Each point is reached from the start by the listed moves, each made 0, 1 or 2 times, or once backwards (-1), plus a little noise. Say if it took an odd or an even number of moves. Then give how often each move was made.

Moves:
(1): [ 1.03  0.78 -1.05 -1.00]
(2): [-1.13  0.67  0.64 -1.26]
(3): [ 0.61 -0.07  1.14 -0.62]
Start: [-0.59 -0.35 -0.02  0.81]
Points:
[-1.63  0.86  3.48 -2.97] => even (0, 2, 2)
[-3.40 -0.39  0.52  1.18] => odd (-1, 1, -1)
[-0.48  0.19  2.90 -1.68] => odd (0, 1, 2)
[ 1.59  1.75  0.83 -3.65] => odd (2, 1, 2)

Moves:
(1): [ 0.89 -0.99  0.02 -0.67 -0.12 -0.59  0.18 -0.03  0.44  0.47]
(2): [ 1.01  0.79  0.12 -0.13  0.03  0.16 -0.75 -0.68 -0.34 -0.70]
(3): [-0.62  1.83  1.33 -0.48  0.28  0.29  1.08 -0.27 -1.15 -0.04]
(4): [-0.29 -0.10 -0.49  1.22  0.62 -1.05  0.38 -0.21 -0.89 -0.99]
(5): [-0.72 -2.13  0.07 -1.30 -0.30  0.02 -0.71 -0.46  1.40  0.41]
(6): [ 0.97 -1.34 -0.27  1.00  1.25  0.11 -0.21  0.36  0.38 -0.27]
(7): [-2.88  1.58 -0.51 -1.56  0.47  0.53 -0.58 -0.93 -0.90  2.20]
(8): [ 0.49  1.66 -0.26  0.90  0.76 -1.27  0.46  0.81 -0.29 -2.04]
Start: [-0.97  0.48  0.64  0.51  0.59  0.07  0.97 -0.95 -0.10 -1.16]
Points:
[-6.04 -0.35 -1.14 -0.94  4.42 -0.17 -0.03 -1.06  0.38  1.88] => odd (0, -1, 0, 0, 1, 2, 2, 1)
[ 0.54  7.21  2.62  0.54  0.80  2.18  0.71 -1.87 -2.86 -2.56] => even (-1, 2, 1, -1, -1, 0, 0, 0)
[ 1.75 -4.06 -1.03  1.71  3.18 -0.35 -3.04 -1.40  3.20 -4.81] => odd (-1, 2, -1, 0, 2, 2, 0, 1)

Moves:
(1): [ 0.71  0.03 -0.17 -0.05 -0.09 -0.12  0.37  0.39  0.33  0.61 -0.38  0.38
  0.30  0.25 -0.07]
(2): [-0.35  0.16  0.49  0.34 -0.43 -0.08  0.76 -0.74 -0.90 -0.07  0.70  0.74
  0.13 -1.52  0.26]
(3): [-0.11 -0.63  0.51  0.16 -0.10 -0.57 -0.07 -0.15  0.44  0.68 -0.20  0.38
  0.11  0.36  0.20]
(4): [ 0.84 -0.21 -1.68  0.07 -0.89 -0.77 -0.23 -0.55 -0.14 -0.78 -0.64  0.19
 -0.26  0.62  0.67]
(5): [ 0.94 -0.31  0.15  0.70  0.50  0.53 -0.32  0.15  0.00 -0.11  0.17  0.43
 -0.72 -0.51  0.14]
(6): [-0.44 -0.76  0.15  0.41 -0.01  0.77  0.08  0.20 -0.14  0.07  0.38 -0.41
  0.46  0.26  0.73]
(7): [ 0.21  0.03  0.16 -0.50 -0.52 -0.81  0.86  0.92  0.91 -0.92 -0.78 -0.24
 -0.15 -0.64  0.78]
(8): [-0.45  0.83  0.39  0.59 -1.15 -0.48 -0.31  0.94 -0.51  0.01 -0.54  0.82
  0.63  0.21  0.74]
(9): [ 0.00  0.19 -0.48  1.05  0.30 -0.72  0.92 -0.68  0.73 -0.28  0.72 -1.33
 -0.46  0.18  1.50]
(10): [-0.29 -0.15 -0.08  0.66 -0.32  0.42 -0.08 -0.22  0.07  0.25 -0.40 -0.27
  0.32  0.23 -0.14]
(11): [ 0.11 -0.69 -0.85  1.12 -0.05  0.44  0.32  0.30  0.36 -0.53  0.35  0.33
  0.64 -0.19 -0.43]
(12): [-0.39  0.74 -1.10 -0.25 -0.39 -0.33 -0.13  0.63  0.34  0.85  0.72  0.56
  0.58 -0.83 -0.30]
Start: [ 0.12 -0.62 -0.44 -0.03 -0.27 -0.47 -0.55 -0.43 -0.29  0.34  0.05  0.16
 -0.14  0.43  0.91]
Points:
[ 3.97 -3.46 -5.16  3.75  0.97 -3.04 -0.58 -3.42  3.37 -1.74  0.32 -1.58
 -3.71  2.38  3.86] => odd (-1, -1, 2, 2, 2, -1, 0, -1, 2, 0, 1, 0)
[-1.65 -0.16  0.52  3.57 -0.56 -1.80 -0.49  1.68  3.45  3.09  1.11 -1.71
 -0.31  0.00  5.53] => odd (-1, -1, 2, -1, 2, 1, 1, 1, 2, 2, -1, 2)
[-1.48 -0.46  1.78 -1.67 -2.37 -0.47  0.17  4.56  1.52  0.75 -3.65  0.12
  2.40  1.40  1.11] => even (1, -1, 0, -1, -1, 1, 2, 1, -1, 1, 0, 0)
[-0.75 -1.74  0.23  2.72  0.77 -1.50  0.42 -2.72 -0.28  3.06  4.26 -0.64
 -0.78 -0.26  5.69] => even (0, 1, 2, 0, 1, 2, -1, 0, 2, -1, -1, 1)
[ 3.31  0.55 -4.41 -0.87 -0.66 -1.87  2.02  3.00  3.48 -0.02  0.07  1.50
  0.13 -3.69 -0.18] => odd (2, 0, -1, 0, 1, -1, 2, -1, 0, 0, 1, 2)
[ 1.74 -2.22 -2.73  1.01 -2.68 -1.35  1.87 -4.31 -1.38 -0.28 -1.82  0.51
  0.27  0.63  1.75] => odd (2, 2, 0, 2, -1, 0, 0, -1, 0, 2, 0, -1)
[-0.76 -0.93  2.74  3.10 -1.08  1.87 -2.57  2.26 -0.65  5.12 -1.53  1.01
  2.31  3.96  2.33] => even (2, -1, 1, -1, 1, 2, -1, 2, 0, 2, -1, 0)
[-0.13  1.62  4.34  0.86 -4.14 -2.59  0.44  3.20 -0.39  2.99 -2.56  5.99
  0.97 -4.86  1.92] => even (1, 2, 2, -1, 2, -1, 2, 2, -1, 2, -1, 1)

Moves:
(1): [ 0.30 -0.70  0.38  0.64 -0.04  0.30 -0.39  0.44  0.24 -0.25 -0.52  0.91
 -0.75  0.23 -0.56 -0.03  0.10  0.23]
(2): [ 1.22 -0.59  0.69 -0.68 -0.04 -0.37  0.09  0.00 -0.60 -0.82  0.42  0.99
 -0.49  0.56 -0.35  0.44 -0.04  0.17]
(3): [-0.19  0.34  0.18  0.07 -0.39  0.75 -0.63  0.33 -0.27  0.42 -0.66  0.15
  0.28  0.23  0.06 -0.69 -0.55 -0.75]
(4): [ 0.13  0.83 -0.03 -0.77 -0.53 -0.45 -0.47 -0.57 -0.25  0.67  0.41  0.03
  0.11  0.07  0.14  1.26  0.39  0.70]
(5): [ 0.26  0.32  0.22  1.02 -0.29  0.02  0.18  0.12 -0.58 -0.35 -0.01 -1.00
 -0.11  0.23  0.24 -0.01  0.28  0.81]
(6): [-0.03 -0.95 -0.34  0.93 -0.30 -0.39 -0.21 -0.31 -0.53 -0.64 -0.14 -0.49
  1.25  0.04 -0.28  0.13 -0.30 -0.05]
(7): [ 0.15 -0.28 -0.34 -0.14 -1.24  0.55  0.35  0.17  0.49  0.04  0.44 -0.38
  0.94 -1.08  0.33 -0.15  0.23  0.39]
(8): [-0.27 -0.01 -1.21  0.67  0.06  0.00  0.25  0.80 -0.18  0.50  0.28 -0.26
 -0.32 -0.20 -0.70  0.05 -0.06  0.22]
(9): [ 0.12  0.24  0.28 -0.19  0.07  0.34 -0.29  0.73 -0.10 -0.44  0.18 -0.30
  0.96  0.54  0.24  0.03  0.73  0.23]
(10): [-0.08  0.05  0.05  0.50 -0.39 -0.54 -0.26  1.30 -0.13 -0.10 -0.59 -0.90
  0.11 -0.88 -0.06 -0.55  0.46 -0.25]
(11): [-0.19  0.03 -0.92  0.64  0.94 -0.15  0.26  0.22 -0.03 -0.93 -0.92  0.15
 -0.77  0.80 -0.01 -0.40  0.36 -0.49]
(12): [-0.10 -0.22 -0.08  0.06  0.65  0.30 -0.01 -0.68  0.13 -0.52 -0.43 -0.33
 -0.24  0.24  0.11 -1.22  0.69 -0.09]
(13): [-0.82  0.19  0.20  0.27  0.94 -0.87  0.17  0.32 -0.28 -0.45  0.38  0.57
 -0.37 -0.84 -0.19 -0.45 -0.98  0.04]
(14): [ 0.17  0.02 -0.23 -0.11  0.08 -1.31  0.21 -0.14  0.70 -0.62  0.03  0.35
 -0.78  0.42 -0.35 -0.52  0.08 -0.26]
(15): [-0.40 -0.75 -0.42 -1.46  0.33 -0.25  0.46 -1.07 -0.38  0.84  0.42  0.48
 -0.61  0.80  1.17  0.56 -1.10  0.46]
(16): [-1.43  0.15 -0.13 -0.55  0.05  0.15 -1.05  0.00  0.30 -0.32  0.98 -0.82
 -0.21 -0.40  0.42  0.66 -0.43 -0.11]
(17): [-0.46  0.06  0.37  0.02 -0.55 -0.28 -0.06  0.18 -0.81  0.09  1.23  0.04
 -0.12  0.62  0.54  1.27  0.27 -0.23]
(18): [-0.58 -0.15 -0.31 -0.14 -0.01 -0.16  0.48  0.05 -0.15 -0.40 -0.35 -0.25
 -0.42  0.25 -0.82 -0.34 -0.15  0.18]
Start: [-0.74 -0.56  0.26 -0.08 -0.43  0.10 -0.39 -0.60  0.32 -0.17 -0.11 -0.29
 -0.35 -0.15  0.02 -0.21 -0.55 -0.40]
Points:
[-5.14 -1.01 -2.43 -0.90  2.73  0.47 -0.48  2.23 -0.67 -0.65 -2.26 -1.14
  0.78 -0.93  3.31 -3.84 -1.57 -1.58] => even (0, -1, 1, 0, -1, 0, 1, 0, 2, 2, 2, 1, 2, -1, 2, 0, 0, 0)
[-2.86  0.78 -1.15  0.32 -0.02  0.53 -1.07  0.86  4.35 -1.32  2.50 -0.47
 -0.80 -0.54  0.26 -1.93  1.58 -2.53] => odd (0, -1, 0, -1, -1, -1, 1, 1, 1, -1, 0, 1, 0, 2, -1, 1, 1, -1)
[-5.74 -0.57 -1.20 -4.82  2.25 -1.82 -1.76 -3.02 -0.46 -1.64  5.31 -0.52
 -2.80  4.81  1.49  3.68  0.66  0.41] => odd (0, 0, -1, 1, -1, 0, -1, 1, 2, -1, 0, 2, 0, 1, 1, 2, 2, 1)
[-1.73 -3.64 -2.78  8.35  0.02  0.93  0.00  4.12  0.10 -5.55 -6.75 -3.45
 -3.03 -1.06 -4.37 -7.76  2.12 -2.10] => even (2, 0, 1, -1, 1, 1, 1, 1, -1, 2, 2, 2, 0, 0, -1, 0, 0, 2)
[-3.78 -6.51 -4.12  2.00 -1.22 -2.91  1.17  1.59 -2.08 -5.52  1.87 -2.56
 -2.99 -0.21 -1.30 -0.73 -4.04  2.37] => even (1, 2, 0, -1, 2, 2, 2, 2, 0, 1, 1, 0, 1, 1, 2, 2, 0, 2)
[-1.26 -0.92 -1.47 -3.48 -0.10  0.56 -3.98 -0.90  1.70 -0.44 -1.19  2.32
 -2.92  2.80  1.09  1.41 -2.52 -2.44] => even (1, 1, 2, 1, -1, 0, 0, 0, 0, 0, 2, -1, -1, 1, 1, 2, -1, -1)
[-4.60  1.08  2.42 -1.31  0.87 -1.15 -2.18  2.51  0.23 -3.55  2.18 -1.91
 -1.93 -3.23 -2.02 -2.08 -0.74 -0.09] => odd (0, 1, 0, 0, 0, -1, 0, 0, 1, 1, -1, 1, 2, 0, -1, 2, 0, 2)
[-2.38  0.01  1.34  1.41  1.42 -1.74 -2.24 -0.32 -2.25 -5.80 -3.06 -2.46
 -1.64  0.33 -1.43 -3.43  0.07  2.02] => even (1, 1, 1, 2, 2, 1, 0, -1, 1, 1, 1, 2, 2, 0, 0, 1, -1, 2)
[-5.41  1.42  0.43 -1.25 -0.35 -0.76 -3.92 -3.02 -0.94  2.28  1.59 -1.81
  0.88 -3.75  3.30  2.87 -5.85  1.11] => odd (0, -1, 1, 2, 1, 1, 0, -1, -1, 0, 0, -1, 2, -1, 1, 2, -1, -1)
